Each row of a before or after table is a point. The points were changed in one or more steps. Then noise was added and the rows were shuffled. The steps act on how far a point lies along the listed directions, d1 being the first. What was done? A step turns or swaps two directions, mirrors them in a line or flattens them onto one, adds a multiple of one to another, or multiplies one. Angles are multiples of 10 degrees, from the lower direction toward the higher: turns from -170 to 170, lines from 10 to 170 but not 90. Use the fewest steps. Two steps may share a direction if one is a turn and the other turns, adds or multiplies; they go together, in the order done. Otherwise the lowest direction goes first.

Directions:
(1): | -16 |  47 | -19 |
(2): | -30 | -24 | -36 |
(3): |  41 |   0 | -34 |
Before, 14 rows:
|  31 |  39 |  53 |
| -50 | -13 |   8 |
| -18 |  -5 | -23 |
| -42 | -37 |  18 |
| -33 |  -1 |  23 |
| -60 |   1 |  21 |
| -28 |   2 | -20 |
|  27 |  46 |  40 |
|  -3 |  16 |  -3 |
| -14 |   3 |  10 |
| -15 | -27 |   1 |
|   3 |  13 |  -2 |
|  -5 |   9 | -18 |
|   0 | -44 |  18 |
After:
| -36 | -11 |  33 |
| -27 |  -6 |  -1 |
|  10 |  13 | -13 |
|  -9 |   2 | -33 |
|  -6 |  20 |   0 |
|   1 |  -2 | -26 |
| -36 |  25 | -11 |
|  44 |  41 |  32 |
| -50 |  14 |   5 |
| -22 |  33 |   8 |
| -17 | -13 | -25 |
|   7 |   0 |  -5 |
| -34 |  52 |  -6 |
|  39 |  45 |  48 |
Steps: add 0.3 times d3 to d2; turn d1 and d3 by 60 degrees
